Each row is a point. The points of each table are mixes of a few directions, plus a little noise. Count the directions of each table, and those that both share. Where both have some left over, give the other angles between the two spaces (their principal angles), to ten degrees, smallest first.

First:
[[-37.0  10.2  42.9]
 [ 25.5  12.6 -31.1]
 [ 15.5 -18.0 -17.0]
 [ -8.3  -8.1  10.3]
 [  4.1   3.3  -5.0]]
Second, 6 rows:
[[  3.5  -1.2 -17.2]
 [-12.4  -7.2 -40.4]
 [  6.8   5.6  34.5]
 [  2.3   1.4  11.4]
 [-40.9  -9.7  -8.2]
 [ 40.8  10.1  18.7]]
Directions: first 2, second 2, shared 1; angles 80

First (7 x 4):
[[ 59.4  27.1  16.8  27.4]
 [  6.4  -5.2  11.5 -17.2]
 [-46.4  -8.8 -28.3  10.4]
 [-15.5  -7.9  -2.9  -9.6]
 [-10.7 -12.4   6.6 -24.2]
 [-17.5  -6.0  -7.3  -3.4]
 [ 24.1  12.9   4.0  16.5]]
Second (7 x 4):
[[ -8.9   5.4  -4.1  17.1]
 [ -4.6 -11.1 -34.3 -12.4]
 [ -9.5  -1.2 -20.6   7.4]
 [  8.1  14.2  47.7  13.3]
 [ -5.5 -17.9 -51.3 -21.8]
 [  2.9   3.8  13.9   2.8]
 [ 17.7   6.9  48.8  -6.8]]
Directions: first 2, second 2, shared 1; angles 60

First:
[[ 12.3  -9.7 -16.5  28.2   1.6 -10.2  -5.5 -30.0]
 [ -3.7   6.6   3.2 -32.5  -5.2  12.0  -2.6  27.7]
 [ 16.9  10.1 -14.2 -63.0  -9.1  28.3 -18.1  43.4]
 [-28.0  14.2  63.6  37.0  26.0 -10.6  41.5  -4.0]
 [ 10.5   1.1  -1.9   4.2   4.7   2.1  -1.4  -5.8]
 [ 25.3   6.5  -9.9 -21.4   3.6  16.2 -10.8  10.1]
 [  7.7  -6.6 -14.7  10.9  -2.3  -4.5  -6.8 -14.9]
 [  1.6 -11.8 -26.7   0.1 -13.7  -6.0 -14.2  -9.4]
 [-42.8 -10.7  17.1  36.1  -5.7 -27.7  18.4 -16.8]]
Second (10 x 8):
[[  7.7 -24.9   5.8   5.1  -8.4  12.5 -20.4   3.5]
 [-20.9  48.4   9.6  -6.9  12.7 -14.9  43.3 -10.7]
 [ 15.9 -15.0 -32.6  -1.9   1.0  -7.6 -18.4   9.0]
 [ 14.7 -40.8   2.8   7.0 -12.4  17.1 -34.6   7.0]
 [-20.4  61.2  -6.3 -11.4  19.5 -26.8  51.3 -10.0]
 [ 18.7 -29.1 -23.2   1.7  -5.1   2.4 -29.4   9.9]
 [-13.7  27.4  10.6  -3.1   6.4  -6.1  25.6  -6.8]
 [ 14.4 -40.6   1.6   7.3 -12.5  16.9 -34.7   7.2]
 [  6.7 -19.3   1.0   3.5  -5.8   8.0 -16.4   3.1]
 [-21.9  33.0  30.8  -1.4   4.7  -0.2  33.3 -11.8]]
Directions: first 3, second 2, shared 0; angles 30, 90

First:
[[ 24.2  11.7  37.5  -4.6  -9.5 -14.6  -1.1  18.7  -4.7]
 [ 26.0  13.8  39.8  -4.1 -10.1 -15.5  -1.0  20.0  -5.1]
 [  5.0   2.2   7.7  -1.2  -1.8  -3.0  -0.2   3.6  -1.4]
 [ 25.7  12.9  38.8  -4.3  -9.5 -14.9  -1.3  20.0  -5.1]
 [-46.4 -23.5 -71.7   7.8  17.9  27.0   2.5 -35.5   9.7]
 [-37.7 -19.2 -57.1   5.5  14.3  22.1   1.9 -28.7   7.5]
 [  2.7   1.5   4.3  -0.6  -1.5  -1.7  -0.8   1.8  -0.2]]
Second, 7 rows:
[[ 10.8  44.0 -39.3  24.2 -26.2  31.9   0.3   8.9  -6.7]
 [  4.9 -59.1  29.2  15.9  22.4 -18.7   1.3 -29.2  15.8]
 [  8.9  -3.4  -9.0  22.4  -4.6   9.7   0.7  -9.1   4.0]
 [-10.4   3.2  11.1 -26.2   5.8 -11.6  -0.9  10.5  -4.5]
 [-13.9 -14.5  26.3 -34.1  16.0 -23.8  -1.3   6.2  -1.5]
 [-17.5  36.4   0.1 -45.7  -3.9  -6.6  -2.1  30.6 -15.0]
 [ 17.2  -6.6 -17.7  43.7  -8.9  19.0   1.7 -18.1   7.6]]
Directions: first 1, second 2, shared 0; angles 70

First (9 x 12):
[[-12.4 -20.7  22.3  -2.1  26.7  -1.9   7.9  32.2  31.8   4.2 -11.9 -15.3]
 [ -2.9  -9.5  14.9  -0.7  -1.6  -3.8   4.7  14.2  -0.3  15.9  -0.8 -19.3]
 [-10.9  27.3 -38.5 -11.5  21.5  -7.9  -1.7 -14.7   3.4 -23.5  10.8  39.9]
 [-29.1  12.8 -20.9  -9.7   0.8 -17.3   3.7 -15.0 -26.2   3.5  30.8  20.8]
 [ -8.9 -27.6  23.9  10.9   3.8  10.2  -0.9   4.9  15.1  -7.0  -6.6  -3.6]
 [  1.2   4.9  -4.7  -5.8  19.8  -1.9   2.5  13.2  20.0  -5.6  -8.9   2.4]
 [  1.2 -18.1  21.2   5.8  -0.2   5.4   1.4  12.0  10.3   5.3  -9.0 -16.0]
 [ 24.0   4.0  -4.3  14.4 -37.3  16.3 -12.8 -34.6 -25.2  -9.1  -0.3   7.0]
 [ 37.9  26.9 -14.0  -1.5 -33.6   0.8  -4.9 -12.3 -28.7  16.4  -4.0 -15.9]]
Second:
[[ -7.5  -5.1  12.9   4.1   2.2  -7.6  -7.3   3.2  -0.2 -28.0   5.1  -8.9]
 [-25.5 -16.9  44.1  14.1   7.2 -25.0 -25.1  11.6  -0.4 -94.9  17.4 -30.9]
 [  4.5   3.2  -7.9  -2.6  -1.2   4.4   4.4  -2.2   0.0  17.0  -3.1   5.6]
 [-12.5  -8.1  21.2   6.9   3.4 -11.7 -12.1   5.4  -0.2 -45.6   8.3 -14.8]
 [  0.2   0.4  -0.8  -0.2  -0.1   0.5   0.3   0.0   0.1   1.7  -0.3   0.9]
 [ 10.4   6.9 -18.4  -5.8  -3.1  10.5  10.3  -4.8   0.2  39.2  -7.2  12.8]
 [  6.8   4.5 -11.6  -3.6  -2.1   6.5   6.7  -3.1  -0.1  24.9  -4.5   8.2]
 [ -4.3  -2.7   7.2   2.4   1.3  -4.2  -4.2   2.0  -0.1 -15.5   2.8  -5.1]
 [ 10.8   7.0 -18.3  -5.8  -3.1  10.2  10.6  -4.7   0.2  39.7  -7.3  13.0]
 [ 16.6  10.8 -28.6  -9.1  -4.5  16.1  16.3  -7.4   0.2  61.5 -11.2  20.0]]
Directions: first 4, second 1, shared 0; angles 60

First:
[[  0.1   0.3   1.6   3.7   1.5   2.4   4.0  -0.9  -0.4   1.6  -1.9  -0.1
   -3.7  -4.4]
 [  1.4   4.5  23.5  55.0  22.4  36.3  60.0 -14.6  -6.0  23.4 -29.6  -2.8
  -55.5 -67.4]
 [  0.0   0.1   0.6   1.4   0.7   1.0   1.6  -0.6  -0.2   0.7  -0.9  -0.1
   -1.5  -1.9]
 [  0.0   0.0  -0.1  -0.4  -0.2  -0.3  -0.4   0.2   0.0  -0.2   0.3   0.0
    0.3   0.5]
 [ -0.6  -2.0 -10.8 -25.3 -10.3 -16.7 -27.6   6.7   2.8 -10.7  13.7   1.3
   25.4  31.0]
 [  1.2   3.7  20.2  47.0  19.2  31.0  51.3 -12.6  -5.1  19.9 -25.3  -2.4
  -47.5 -57.6]
 [ -0.2  -0.7  -3.4  -7.9  -3.2  -5.3  -8.7   2.1   0.8  -3.4   4.3   0.4
    7.9   9.8]
 [ -1.0  -2.9 -15.6 -36.6 -14.8 -24.1 -39.9   9.8   4.1 -15.5  19.6   1.8
   36.9  44.6]
 [ -0.9  -3.0 -15.8 -37.0 -15.2 -24.4 -40.3   9.8   4.1 -15.7  19.9   1.8
   37.3  45.4]]
Second (9 x 14):
[[ -0.1  -1.0  -0.5   0.7  -0.6   0.8   1.2  -0.5  -1.7  -0.4  -1.2   0.6
   -0.7  -1.5]
 [  0.0  -0.3   0.0   0.1   0.0   0.1   0.1   0.0  -0.2  -0.1  -0.2   0.2
   -0.1  -0.2]
 [  0.0  -2.6  -1.2   2.2  -1.1   1.8   3.0  -0.9  -3.9  -1.0  -2.7   1.5
   -1.6  -3.9]
 [  1.9  45.1  19.1 -37.5  21.5 -30.3 -52.6  15.9  69.4  19.0  47.9 -27.6
   28.9  66.3]
 [  0.4  10.5   4.4  -8.7   5.0  -6.9 -12.3   3.7  16.3   4.6  11.2  -6.5
    6.7  15.5]
 [ -1.6 -37.2 -15.8  31.0 -17.7  25.1  43.5 -13.3 -57.4 -15.8 -40.0  22.9
  -23.8 -54.9]
 [  0.9  22.0   9.3 -18.2  10.5 -14.9 -25.7   7.9  34.0   9.3  23.6 -13.6
   13.9  32.5]
 [ -0.2  -7.7  -3.3   6.6  -3.6   5.3   9.1  -2.7 -12.0  -3.3  -8.2   4.8
   -5.0 -11.3]
 [ -1.2 -28.8 -12.3  23.9 -13.7  19.4  33.6 -10.2 -44.4 -12.2 -30.8  17.6
  -18.4 -42.1]]
Directions: first 1, second 1, shared 0; angles 50

First:
[[-22.4 -16.5  41.7 -36.2 -13.6  23.7  39.2  33.9  10.3 -66.7 -25.2 -14.5
   -5.4   5.2   5.0   9.2  -5.7  34.6   6.6  -6.8]
 [  9.4 -11.9   0.4  10.1   3.1   4.3 -22.4 -18.6 -25.0  21.5  -3.4 -23.9
   11.3  15.9  -9.3   2.5  -3.4  18.7  -8.3   9.4]
 [ 23.0  11.0 -14.3  37.2  28.7 -11.0 -25.9 -20.6  20.2  45.9  22.9   5.8
   11.8   9.2  -0.8 -12.3 -18.6 -18.8 -12.0  -9.3]
 [ -3.6 -15.4  18.2 -47.0 -16.1  -0.4  33.4  29.3  13.3 -52.3 -10.5   7.9
  -30.5 -15.4  36.7  18.2   3.0  10.0  11.9  -3.3]
 [ 10.5   3.4 -16.0  13.5   0.0 -14.8 -24.9 -12.1 -23.4  16.8  11.1  -9.2
  -26.0  -9.1   9.7  11.5  11.7  10.7  -9.6   8.9]
 [ -3.1  22.3 -31.2  28.8   4.4  -7.3 -15.2 -27.8  -4.6  41.9   8.5  15.2
   31.0  -3.8 -34.6 -14.7  10.3 -26.3   5.4  -2.1]
 [ 10.4   9.5 -17.3  15.4   9.7 -17.5 -10.3 -30.2  -3.5  11.9   6.7  -7.1
    1.4  -9.8  -5.8  18.2   4.0  29.4   3.8 -17.2]
 [-20.6  22.1  -0.5  28.5   2.8  12.0  -6.6  19.1   5.8   9.5   8.8  10.2
    3.1   4.8 -23.5 -29.1   1.0 -34.9 -13.3   9.7]
 [ -3.4 -25.3  19.0 -51.3 -20.3  11.6  31.3  27.1   8.4 -30.0 -18.7  14.4
    2.6   1.4  22.0  -3.4  -2.5 -23.4  15.5  10.6]]
Second (11 x 20):
[[ -2.5  17.5  29.3  57.2   7.8  20.6 -28.5  -9.9   2.2  -5.5  30.8  -7.3
  -22.2 -11.5 -49.6  -4.7 -19.2  -1.9  -2.2   0.0]
 [-22.8  -6.1   2.3 -29.2 -28.8   6.4  16.0  12.6 -34.4 -31.5 -21.6  -9.3
  -10.5  -9.2  -2.7  13.0  27.0  20.4   7.4  14.2]
 [  5.3   4.9   5.2  18.8   8.0   3.1  -9.8  -5.2   8.7   5.9  11.9   1.0
   -1.9  -0.6 -10.1  -4.1 -10.6  -4.9  -2.3  -3.4]
 [ -3.3  -8.0 -10.8 -28.6  -8.9  -6.7  14.3   7.1  -7.9  -4.2 -16.4   1.0
    6.1   3.1  19.0   4.5  12.6   4.9   2.1   2.6]
 [-13.0   1.4   8.5  -1.3 -13.7   8.9   0.5   3.6 -18.4 -18.6  -3.5  -7.5
  -11.1  -7.6 -14.5   5.5  10.0  11.4   3.4   8.3]
 [  1.1  24.0  36.1  78.1  16.0  24.9 -39.0 -15.2   9.7  -1.7  43.3  -8.1
  -25.7 -12.7 -62.3  -9.1 -30.1  -5.8  -4.1  -2.7]
 [  1.2  -7.5 -11.9 -23.8  -2.6  -8.3  11.8   4.1  -0.3   3.0 -12.5   3.0
    9.2   4.5  20.9   2.6   7.7   0.6   0.5   0.0]
 [-11.2  -0.7   4.9  -6.0 -12.3   5.5   3.0   4.2 -15.1 -15.8  -5.7  -5.4
   -8.1  -6.0  -8.0   4.9  10.2   9.0   2.6   6.4]
 [ 24.2   0.8 -11.8  11.1  27.2 -13.4  -6.6  -9.4  34.5  34.9  12.8  13.0
   17.9  13.0  19.3 -11.7 -21.3 -21.1  -6.6 -14.5]
 [ 30.2 -25.7 -55.8 -73.9  16.4 -44.7  37.2   5.7  32.5  45.2 -32.1  25.2
   51.9  30.6  94.9  -4.8   7.0 -19.7  -3.8 -16.5]
 [ -8.8  -0.3   4.4  -4.0  -9.0   4.4   2.6   3.7 -11.4 -11.9  -4.3  -4.0
   -6.1  -4.0  -6.5   3.9   7.5   7.2   2.2   5.1]]
Directions: first 6, second 2, shared 1; angles 40

First, 8 rows:
[[-21.9 -28.8   1.3  20.2  28.7 -40.3  -5.6  -0.1 -14.4   9.2  -7.6  -4.4
  -30.8   2.7  31.8   2.1 -21.7  20.8  11.0  -9.6   3.2  15.6  -3.3  18.2]
 [ 16.2  27.3   4.6  -9.5 -26.5  40.3   9.7 -13.7   5.0   4.3  -1.8  12.3
   21.9  -7.8 -15.8   7.8  35.4  -6.2 -28.5   8.6   4.1 -22.1  -5.7 -18.0]
 [-52.7  19.8   9.8  -3.6 -11.6   2.9  -1.4  -8.7  25.6 -18.4  22.9 -41.8
  -12.0   5.6 -26.0  41.7 -33.6  -9.0   1.6  -4.1  28.1  15.5 -17.2 -13.0]
 [  1.8 -11.7  -8.2  -5.2  45.0  14.1 -17.1   0.0  20.1   0.8  -9.4 -13.4
  -17.7  -3.4  39.9  -5.5 -14.4  -7.1   7.1 -28.0 -35.0  -8.9   5.8 -11.4]
 [-38.3  -1.0  14.6  16.1  -2.6 -10.6  18.0 -25.7 -10.1   6.6   6.1  -4.3
  -25.3  -6.5   8.9  33.5  -6.7  26.4 -21.4  -5.6  29.1   6.8 -19.3  12.5]
 [ 42.8  -1.7  -6.0 -16.7 -13.8  14.7  20.8   9.6 -10.4 -17.0  16.0  27.0
   23.9  -9.2 -18.7 -32.2   6.1  -4.8   1.1   2.5 -15.9  -1.6  20.6  24.0]
 [ 33.3 -26.4  -9.2  25.3 -11.2 -64.9 -25.3  36.0 -42.0  34.2 -39.9  29.5
   18.6  25.0  -1.0 -42.8  31.9   7.2  30.3  42.8   3.7   7.5   9.2   3.7]
 [ 19.5  22.0  -5.8 -26.2  -7.4  43.9  -1.0   2.8  25.2 -17.3  11.6  -6.8
   20.9  -4.1 -19.1  -5.0   2.4 -26.1  -2.1  -5.7 -18.4 -12.6   8.5 -17.4]]
Second, 9 rows:
[[  7.9   6.9  -8.1 -13.1  -3.9  22.3  12.1  -6.5   3.1 -14.3  23.2  13.8
   -5.0 -15.4   6.3  11.7  -5.9   8.0  -2.6  -5.7  -2.1  -1.1  -1.3  20.4]
 [  6.6   5.9  -6.5 -10.8  -3.5  18.5   9.4  -5.8   2.7 -12.6  19.7  11.7
   -4.7 -12.8   5.6  10.0  -4.6   7.0  -2.0  -4.6  -2.3  -1.0  -1.7  17.4]
 [ 12.4  10.6 -12.6 -20.2  -5.9  34.6  18.5  -9.9   4.9 -23.1  37.0  21.9
   -8.3 -24.0   9.9  18.5  -8.7  13.5  -4.2  -8.2  -3.3  -1.9  -2.9  32.2]
 [ 13.5  11.2 -13.7 -21.6  -6.2  37.5  20.2 -11.3   5.6 -24.6  39.4  24.1
   -8.6 -26.4  11.0  19.9  -9.5  14.4  -4.5  -9.3  -3.3  -1.8  -3.4  34.9]
 [-26.5 -22.4  27.6  44.0  12.4 -74.5 -39.9  22.4 -11.0  49.4 -79.6 -48.1
   17.0  51.8 -21.6 -39.8  18.9 -28.7   9.1  18.1   7.0   4.1   6.2 -69.7]
 [  1.5   1.1  -1.1  -2.1  -0.3   3.5   1.6  -0.7   0.2  -2.3   3.6   2.1
   -0.7  -2.1   0.9   1.9  -0.6   1.3  -0.8  -0.9  -0.1   0.0  -0.1   2.9]
 [ 12.4  10.3 -12.8 -20.3  -6.0  34.8  18.5 -10.3   4.8 -23.3  37.3  22.6
   -8.5 -24.0   9.8  18.9  -9.2  13.6  -4.1  -8.8  -4.0  -2.0  -3.0  33.0]
 [ -4.0  -3.7   4.0   6.2   2.1 -10.9  -5.9   3.1  -1.4   7.0 -11.5  -6.8
    2.6   7.9  -3.7  -5.4   2.7  -4.3   1.3   3.0   0.6   0.5   0.8 -10.6]
 [-22.8 -19.6  23.9  38.0  10.9 -64.7 -34.4  19.6  -9.3  43.6 -68.8 -41.6
   14.8  44.8 -18.5 -34.7  16.4 -25.3   7.9  15.7   6.4   3.6   5.3 -60.4]]
Directions: first 5, second 1, shared 0; angles 30

First, 9 rows:
[[  3.5  14.5 -28.7 -10.0  13.9   3.7  16.2 -12.7  20.5  11.3 -14.0  49.6
   12.4  -3.2 -18.8 -30.9  -2.2 -13.3   2.3  26.3 -11.8  -6.1 -10.6   9.7
  -18.3   7.0  25.2  10.3 -22.0  15.4   6.7 -18.3]
 [  1.0  -6.0   8.0  -2.5  -4.7  -1.0  -0.5  -0.4  -9.0  -4.6   4.5 -16.9
   -5.4  -0.6   4.0   9.8  -8.0   5.6  -0.5 -10.6   6.9   1.8  -0.1  -3.6
    2.0  -2.4  -2.5  -2.6   5.5  -5.9  -0.6   2.8]
 [ 28.9  12.7 -10.3 -59.8  -7.6  12.6  30.6 -37.8  -2.1  -1.8  20.5  72.9
   27.5 -11.8 -30.3 -22.0 -45.9  -1.4  21.7   6.7 -15.8 -31.1  -1.3  14.5
  -36.3   6.5  72.9  12.4 -39.2  12.8  14.5 -44.5]
 [-10.3  -4.0 -21.0  12.0  22.1 -10.5  10.8  -2.0   6.8   5.2 -31.5 -41.7
  -21.3   9.1  -0.9  -4.3  -1.1  -7.9 -24.5  -1.4  27.1  27.9 -22.1 -17.8
    0.4  -0.4 -18.7  -2.3   9.6  -4.5   8.1   7.3]
 [ -7.5  -0.7  43.5  32.5 -32.8   9.0 -45.1  39.5  -5.4  -7.4  36.6  22.0
   19.7  -4.0  25.3  23.6  44.3  15.0  26.8  -0.5 -37.5 -22.4  41.1  18.6
   31.1  -5.8 -27.1  -5.9  12.7  -1.9 -28.6  25.8]
 [-23.1  14.4 -28.2  43.5  20.7  -2.0 -11.7  23.7  34.2  18.9 -34.8  25.3
    1.8   1.5   0.6 -30.8  52.3 -20.9 -11.0  39.0 -16.9  12.1  -6.4   9.4
    9.3   4.7 -28.6   2.8  -3.2  14.4  -7.5  11.6]
 [  5.6 -13.2  -0.2 -19.4   5.4  -8.1  15.1 -19.5 -19.5  -7.3  -2.9 -56.8
  -22.1   4.2  -0.5  16.8 -34.7   5.5 -13.1 -28.5  34.4  16.5 -14.8 -20.5
   -5.5  -2.5   3.2  -3.5  11.9 -13.2  11.3  -1.3]
 [ -8.8 -13.3  41.1  30.6 -24.4   0.8 -35.3  31.5 -16.5 -11.6  23.7 -32.2
   -4.4   1.7  27.4  33.7  26.7  17.2   8.7 -18.0  -9.2  -2.2  27.3   0.2
   32.9  -7.5 -40.6 -11.0  28.1 -14.1 -20.3  31.4]
 [  9.0  -4.9  -5.6 -24.8   6.0  -4.4  19.5 -21.7 -10.7  -5.3  -1.7 -19.8
   -8.5   1.4  -9.0   4.3 -33.2   0.7  -7.2 -13.2  22.0   6.5 -13.4 -10.7
  -11.9   2.0  17.4   0.4  -1.2  -6.5  11.4 -10.8]]
Second, 10 rows:
[[ 21.4  39.2   2.7   3.2 -12.8   8.4 -19.6  16.7 -19.6   9.9   2.4  11.6
   29.1  -1.6  19.0 -16.6  11.3 -12.9   5.2 -12.9  -1.5  19.6   6.4 -20.3
  -26.9  11.8  18.6  23.8  26.3 -12.2   5.8 -30.5]
 [ 36.6  31.2  -0.7 -36.1 -19.1   9.9   0.3 -13.0 -28.2  -2.0  15.8  24.5
   36.3  -0.7   4.7 -18.1 -20.7  -9.3  14.1 -18.9   4.0  -6.5   4.5 -14.6
  -40.5  17.5  51.8  24.9   5.1 -12.3  21.4 -49.6]
 [-26.5 -23.4  34.1  25.3  -4.6   2.3  -9.7  21.9  14.8   1.6  19.0  14.1
  -20.1 -13.4  -2.8  33.0  14.5  22.1  10.5  15.8 -30.4  -7.5  15.3  26.7
   38.1 -26.4 -30.7 -23.3  -5.6  19.3 -36.5  44.5]
 [ 14.5  21.3  -3.7   5.8 -15.5   3.8 -25.1  13.0 -14.0  -3.6   2.5   2.4
   29.9   8.3  20.4 -17.5  25.1 -11.1   5.2  -8.7  -0.7  -5.1  12.7  -8.5
  -10.5  19.0   2.0  15.5  13.7 -14.0  11.6 -19.3]
 [ -8.2 -46.9 -44.6 -29.0  13.6 -15.4  31.0 -50.0  19.8 -32.1 -15.8 -34.0
  -14.5  24.1 -22.2  -8.5 -16.6  -3.2 -18.4   5.2  24.5 -48.0 -12.2  13.7
   16.6  16.0  -6.9 -17.6 -47.4  -6.4  34.6   9.3]
 [-34.0 -11.6  -2.5  35.2  27.7  -2.3   6.8  18.0  38.5  19.6 -19.6  21.9
  -27.5 -11.6 -13.7   4.0  21.4   4.2  -7.1  38.1 -21.5  16.2 -12.4  20.8
   24.3 -21.2 -32.0 -16.9 -11.5  27.7 -28.3  35.8]
 [ 23.1  27.0  20.1 -11.7 -10.6   6.3  -5.8   7.5 -32.3   8.1  10.4  -9.5
    8.6  -7.0  13.4   5.5 -21.7   0.6   5.3 -28.4  11.7  28.9  -0.4 -25.1
  -27.4   0.1  25.0  16.8  31.9 -12.7   0.2 -26.2]
 [-24.8 -23.1  18.9   6.1  15.8   0.6  21.0   0.8  24.1  10.8   4.3  24.3
  -33.9 -19.4 -25.4  27.1 -16.9  19.2   3.0  23.3 -19.8   7.1  -8.5  25.0
   20.7 -32.5  -7.2 -22.5 -16.7  30.5 -33.6  33.5]
 [ 17.0  20.2  15.6  -1.8 -14.7   3.6 -16.5  10.7 -26.0   0.7  11.3  -9.6
   16.0  -0.7  17.8   2.4  -2.7  -1.3   6.7 -23.1   5.2  13.2   7.7 -16.8
  -15.9   4.3  10.2  13.9  27.2 -13.8   1.8 -16.9]
 [-17.4 -32.8 -43.4  -0.3  23.0 -17.0  18.0 -27.6  22.6 -15.6 -32.7 -47.2
  -20.5  22.0 -10.9 -11.7   4.8  -9.0 -26.9   8.3  28.4 -18.7 -17.2   1.5
   18.1  12.3 -26.5 -14.5 -23.6  -6.1  23.7  14.7]]
Directions: first 3, second 5, shared 3

First, 10 rows:
[[ -4.9 -17.2  10.2  -1.6   0.6 -51.0  13.4  -2.8  32.0 -11.6  27.8  -4.5
    8.9  -2.2   1.0 -16.2 -26.8 -13.6  14.3  12.6  14.6 -16.7   4.6 -22.9
  -15.2   5.3   7.2  -9.1 -37.0  23.3  16.8   9.6]
 [ -2.7  -3.6 -14.8 -21.4   3.3  -3.1  -0.7 -27.9 -31.8  -8.9  25.3  -2.1
   19.0  -9.2   8.8  19.3  -4.6   4.5  37.1   2.2   2.3 -20.3   3.6  13.8
  -17.7  20.5  20.5  20.5 -22.8 -17.3  14.9  -5.4]
 [-28.2  -5.5   6.7 -36.6   3.5 -42.7   1.1 -21.6  -5.3   2.3  28.8  -5.7
  -12.1  -4.4   8.9  -1.2 -22.7  11.3  20.1  33.9   2.2  -7.7  11.7 -26.1
  -24.5  -5.4  19.9  21.8 -47.7  10.6   3.2 -11.2]
 [  2.5   5.3  -7.7 -16.6  11.2   7.6 -12.2 -23.3 -24.7  -6.9   7.0   3.1
    3.7   4.5  -3.8  11.6  -3.8   7.3   7.4  -1.2  -0.4 -14.5   5.2   6.4
   -5.2   0.9   4.8   3.7   3.4 -12.2   4.4 -18.5]
 [  3.2  12.3   1.1  -2.8   8.6  18.8 -14.6  -3.0 -10.3   3.3 -15.1   3.7
  -12.7   9.9  -9.1   1.7   3.8   7.3 -21.7  -2.2  -6.4   4.7   1.9  -0.4
    7.5 -14.9 -10.0  -5.3  22.8  -3.4 -11.2 -16.7]
 [  3.0  11.2   5.8 -17.0  -9.3   2.2  -5.0   3.4  18.5  16.6 -10.3  11.9
   -8.4 -10.2   6.0  -2.6  -2.5  21.4 -36.8   0.6   1.8  19.1   4.3  -4.5
    3.6 -13.3   2.2  -2.1  13.4   1.9 -35.9  -1.7]
 [ 41.8  17.5   8.4  58.5   1.9  62.6 -10.3  47.5  37.4   6.6 -67.0  13.3
   -9.9  20.6 -27.2 -18.6  28.7 -14.1 -77.5 -44.7  -4.3  29.0 -14.7  15.7
   49.1 -22.5 -51.1 -54.9  94.9   2.8 -26.1   6.7]
 [-24.9  -9.4   4.5  30.4 -12.7   4.5  20.3  36.0  -7.3   8.2 -12.3 -20.7
  -19.1   2.3   6.3  -5.2  25.2 -19.4  25.3  12.3 -16.5  20.7 -13.0  -4.4
    9.2   2.9  -4.8  21.2 -15.3   5.9  16.7  21.0]
 [  3.3  -1.7  -0.7  -9.2  13.7 -11.9  -8.3 -18.9  -4.7 -11.5  12.0   2.0
    4.2   7.5  -7.6  -0.2 -14.6  -1.3   6.4   2.8   4.8 -19.4   6.5  -4.8
   -8.2  -0.7   1.5  -7.1  -6.3   1.5  11.2 -12.9]
 [  6.3  -8.4 -13.0  16.7 -19.5  12.2  18.3  11.6  -2.2   0.4   3.6  -3.4
   24.8 -19.3  17.2  10.4  17.8  -6.3  25.9 -15.8   0.6   3.7  -9.7  26.4
    2.2  27.6   9.0  12.6  -3.5 -15.3   5.0  27.7]]
Second:
[[-16.9 -15.4   2.5  58.0 -19.8  18.5  29.7  55.7   2.3   8.6 -24.0 -23.5
  -11.0   0.9   6.2  -7.5  38.5 -33.5  25.4  -1.4 -17.3  27.1 -22.7   7.2
   19.7  11.3 -14.1  14.0  -3.6   6.0  22.1  37.2]
 [  0.3   1.8  -0.4  -1.8   1.5  -0.8  -0.6  -1.7   0.4  -0.3   0.9   1.4
    0.7   0.3   0.4  -0.4  -3.0   1.3  -0.9   0.1   0.7  -1.4   0.2  -0.3
   -1.1   0.0   0.3  -0.8   0.3   0.2  -0.9  -0.5]
 [ -9.6  -8.8   1.1  32.8 -12.2   9.5  16.5  30.2   1.0   4.7 -13.6 -13.3
   -7.2   1.7   4.0  -4.3  22.3 -17.8  13.8  -1.4  -9.4  15.4 -12.8   3.6
   12.1   5.4  -7.6   8.8  -1.9   3.1  13.3  20.9]
 [ -5.9  -6.9   2.6  23.6  -7.7   7.5  12.9  22.7   1.7   2.8  -9.9  -9.6
   -6.1   1.4   2.4  -3.6  17.3 -14.3  10.5  -1.4  -7.1  11.1  -9.7   3.2
    8.7   3.5  -4.7   5.3  -2.4   2.5   9.6  15.8]
 [ 13.0  11.5  -1.6 -42.1  15.1 -12.7 -21.0 -41.0  -1.9  -5.6  17.8  17.0
    8.3  -1.3  -4.9   5.0 -29.6  25.4 -19.3   2.0  12.1 -20.0  17.4  -4.3
  -14.6  -8.2  10.7 -10.0   1.9  -3.9 -16.6 -28.3]
 [-11.7  -9.6   1.2  39.9 -13.8  11.8  20.7  38.8   2.1   6.7 -16.6 -16.6
   -7.6   0.9   3.3  -6.3  26.7 -22.3  17.1  -0.3 -11.6  19.3 -16.0   4.5
   12.7   7.4 -10.0   9.7  -1.4   3.6  15.6  26.6]
 [ -7.5  -5.6   1.3  24.6  -7.8   7.7  12.2  24.4   1.0   4.8 -10.3 -10.6
   -4.8  -0.6   2.9  -4.6  15.8 -13.7  11.2  -0.3  -7.2  12.1  -9.5   2.5
    8.3   4.6  -5.9   5.5  -1.1   2.0   9.6  15.8]
 [ 17.1  14.0  -2.3 -56.4  19.9 -17.6 -28.4 -53.7  -2.6  -6.9  22.8  22.0
   11.6  -1.4  -5.2   8.0 -37.9  31.3 -24.3   1.6  15.6 -27.8  22.6  -6.8
  -19.8 -10.8  13.0 -13.3   2.7  -5.2 -21.2 -36.0]
 [ 28.1  22.9  -4.9 -92.4  31.3 -28.7 -47.9 -88.7  -4.5 -12.6  39.0  37.4
   19.0  -2.1  -9.8  14.1 -61.9  51.1 -41.6   2.4  26.9 -44.3  36.0 -11.0
  -33.0 -17.0  23.1 -21.7   5.4  -8.6 -36.1 -59.4]
 [ -3.8  -3.5   0.3  14.7  -5.5   4.4   7.2  14.3   0.8   1.5  -6.3  -6.2
   -2.9  -1.1   1.2  -2.2   9.5  -7.8   6.8  -0.4  -4.4   7.5  -5.9   2.4
    5.5   2.2  -3.3   4.0   0.6   1.1   5.9   9.3]]
Directions: first 5, second 1, shared 1
